Every row gives one point. To make a cloud, some directions were put in groups of two or more. Within a group, all points are equally far from the middle, so they leave a hole (a ring in 2 directions, a hollow ball in 3). The other directions are filled evenly. Then the cloud was stretched, turned, moved and blurred a little. How many holes are there, and how many directions does each take, smallest first?

Cloud, 14 rows:
[[ 13 -35]
 [-39  -4]
 [-10   4]
 [-35 -17]
 [-11 -20]
 [ 89 -12]
 [-15  31]
 [ -4 -83]
 [-10  -7]
 [ -7  35]
 [-12 -29]
 [  3 -35]
 [ -6 -57]
 [ 49  64]]
Holes: 0

Cloud:
[[ 20 -12  71]
 [ 53 -12 -31]
 [ 21 -19  46]
 [ 38  -4  46]
 [ 58  23  30]
 [-43  16  16]
 [ 54   0  -1]
 [ 48   6  40]
 [ 62  12 -42]
 [-12  31 -50]
 [ 13  47 -36]
 [ 61  32  13]
 [-43 -35   5]
 [ 49   5  32]
 [-45  -1 -21]
 [-34  11 -44]
 [ 44  57  -2]
 [ -7 -36  28]
 [-49 -21   5]]
Holes: 1 (2)

Cloud, 30 rows:
[[ 82 -24 -23 -11]
 [-38   2 -27  29]
 [ 11 -35 -20 -33]
 [ 21 -32  27 -11]
 [ 29 -16  14 -40]
 [  5   4  50  20]
 [ 45  14 -40 -43]
 [ 33  55 -14 -86]
 [ 45 -38  28  10]
 [-27  13  -8 -86]
 [-71  47   3 -29]
 [-65 -56 -37  -3]
 [-30  13 -30 -71]
 [-16 -27 -58  -1]
 [ 16  29 -10 -34]
 [ 23  -9  17  56]
 [-58  13 -18 -41]
 [  8  51  25 -14]
 [-45   9 -32  12]
 [ -2  58 -13 -31]
 [ 19  14  19  41]
 [-15  10  22 -15]
 [-11 -24  13  35]
 [  9 -40 -32  -8]
 [  2 -22  -8  48]
 [ 62 -31  45 -11]
 [ 37 -71  25  40]
 [ -3  12  -3 -54]
 [  9 -16 -63 -20]
 [ 22 -81  10  57]]
Holes: 0

Cloud:
[[-57 -57 -23  11  33 -35]
 [ -7  -8  36 -20 -64 -35]
 [-47  19  34 -51  17 -63]
 [ 12   9  51 -56 -26  -7]
 [ 37 -18 -33   1  43   9]
 [-70 -59 -25 -38 -78 -11]
 [-14  44  20 -35 -54  12]
 [ 22 -45 -32   7 -27  64]
 [-28   4  51  -7  70 -58]
 [-47 -18 -46  15   5 -19]
 [ 55 -14 -37 -14 -53  25]
 [ 29 -21 -20  19   3  40]
 [-51   6   3 -48  -5 -74]
 [ 16  16  53   3  -9  44]
 [-13  15 -45  -5   4 -19]
 [ 36  -9 -28 -14  -9 -31]
 [-12   5  68  15  31 -21]
 [-24  25  49 -65 -50 -46]
 [ 21 -56   0  -7  42  -3]
 [ 11  35   2  -4  54 -12]
 [-13 -34 -29 -63 -48  -5]
 [-21 -77 -22   3  46 -19]
 [ 43  10 -13 -10 -68  28]
 [ 32 -32 -44  14 -14  39]
 [-25  20   0 -31 -26  22]
 [ -1  30  25 -34 -16  34]
 [  7 -16 -11 -16  95  -3]
 [ 23 -16 -11  23  68  37]
 [-81   4 -16 -12 -20 -37]
 [-46  24  44 -46  31 -68]
 [-72 -50   7  -2  84 -27]
 [ -4  24  11 -27 -69  26]
 [ 26 -29   7 -30 -43 -12]
 [ 39 -10  18 -17   4 -22]
 [ 34  21  43 -45   9  41]
 [-50 -23   8  16  39 -33]
 [-53 -33 -39 -24 -55  29]
 [-26 -85 -42   5  -3 -21]
 [-21   3   4 -25 -33  38]
 [-17 -78   0  12  27  10]
 [ 40 -11 -12  13  64  31]
 [ 19 -35  -4 -27 -55 -22]
 [-86 -42 -19 -40 -20 -45]
 [ 60 -22  14 -23  11  39]
 [ -7 -10  55  12   6   8]
 [  0  34   2 -29  44 -30]]
Holes: 2 (2, 2)

Cloud (87 x 8):
[[ -16   48  -31   13   50   51   -8  -29]
 [  64  -22   29  -38  -30   20   52  -25]
 [   4 -100   23    1   32    1  -28  -19]
 [  31    2  -11  -60   12   37  -39  -32]
 [ -50  -48  -12  -38    0   19  -22  -61]
 [-120  -54  -12  -34  -20    4    9  -44]
 [  53  -68   34   -8   14   21  -10  -23]
 [  -1   30   -3  -86  -51    3   36  -17]
 [  32  -66   11   43   34  -35  -28  -30]
 [  33   -4  -50  -40  -14  -12  -33  -15]
 [ -10   45   24  -11    9   30  -27    4]
 [  -4   27   -4  -39  -24  -52    2  -49]
 [  17  -40   18   15  -41   41   41    5]
 [   1   28  -21   61   41   46   -5  -38]
 [   1   52  -42    1   53   44  -36   26]
 [  12  -42  -26   40   87   47  -49   10]
 [  27   55  -23   51   -3   23  -29  -39]
 [ -26  -22    9   29   41  -19  -38   22]
 [  -8   61  -29  -46  -12   32   20  -51]
 [ -78    3  -13  -24   12  -29  -44  -55]
 [  25   11  -23   53   36   -9  -76    3]
 [ -14   31    4    3  -37   34  -15   17]
 [ -10  -40  -12   12   80    1  -35   24]
 [ -17  -13  -40    8   15  -47  -42    9]
 [ -49  -42   -7   52   -2  -12   30  -49]
 [  20   87  -32  -28  -17   42   -8  -44]
 [  15  -19   41  -25   30   11   21  -43]
 [ -60  -26  -43  -53  -12  -20  -42  -16]
 [ -18  -22  -38   34   63  -31  -47  -16]
 [ -60    6  -17   57   16  -11    2  -29]
 [ -10   37  -14   67   26   42    4   -3]
 [  27   44  -29  -10   37  -13   -2  -14]
 [  -8   -4  -54   34   44   42    3   17]
 [-119  -38   -4  -15   20    8   12  -32]
 [  88   -7   -3  -26    2   -6   16  -41]
 [ -49  -14   28  -20  -27    6  -16  -65]
 [ -24    6    6   69   27   44  -20  -43]
 [ -38   23  -31   16   22  -30  -26   14]
 [  39  -20    6   31  -38   -7   17   10]
 [ -33  -71   -6   30  -31   40   43  -13]
 [  32  -68   23  -56   17   -8   23    2]
 [  39   32  -17  -63  -12   33  -22  -46]
 [  23  -59   43    8  -18   -5   63    4]
 [  12    2    6  -20  -70   10   11  -11]
 [  61   12  -42   -7  -10   26    3  -29]
 [ -89  -78   13   40   -8  -10   34   -8]
 [  -3  -61    0  -43  -14   28   36   16]
 [ -25  -51   -1   52  -14  -29   19    3]
 [  33   38  -53  -59   20    5  -46    4]
 [  10  -48  -35   80   18   27   -4  -18]
 [ -44   12  -72  -15   -9   21  -23  -32]
 [ -19   42  -40   28  -17   24  -62   -5]
 [ -63  -12  -18  -14   14   -2  -63   17]
 [  14   90  -34  -22   10   -2  -28  -36]
 [ -15   13  -46  -64   40   13  -46  -22]
 [ -26   18    5   21  -31   41    3   22]
 [  46  -38    8   56   47    1  -14  -44]
 [ -31   51  -46   21  -11   55  -47  -40]
 [   2   55  -59  -44   15   49  -39    2]
 [  38  -72    9  -35  -38   -4   34   -9]
 [  33  -30   11  -49   34  -12  -39   17]
 [   0   28   21    4   10   10   47  -19]
 [  20  -29   49   29  -14   28    9  -37]
 [  44   15   32   -4   12   42    0   16]
 [  -6   15   39   -3  -15   10   62  -33]
 [  41  -57  -18  -57  -15  -13    9  -14]
 [  56    6   21   39   37    4   15  -14]
 [  -2  -75   28   40   22  -12  -11   26]
 [  43  -52  -38   22   47   14  -73  -14]
 [ -24  -30  -21  -60  -15  -52   10  -38]
 [ -47    8   -2   -4  -30   33  -43  -10]
 [  68   74  -20  -42   17   16  -47    2]
 [  22  -68    7   31   45   -5  -60   16]
 [  -5   -7  -57   39   32   28  -52   46]
 [  53  -70   -5   44   45  -31  -33   10]
 [  22  -25   47    9  -39    0    4  -37]
 [  -2  -43  -24  -26   64  -17  -27  -34]
 [  25  -77    5  -40   -7   10   49  -14]
 [ -34   24  -53   11   14   27  -48   41]
 [  20  -96   30    1   12  -30   -2   16]
 [  88  -49   -2  -30   16  -29  -14   -7]
 [  38  -77  -22  -20   42  -30  -11  -11]
 [  -8   63  -23   -7   38   53  -22   15]
 [  44    3  -58   36   18   55  -31  -12]
 [ -10  -45  -14  -58   47   12  -20    0]
 [ -48  -65  -19   37   34    5  -70  -11]
 [  73    7   11   -1  -30  -23   20  -32]]
Holes: 1 (8)
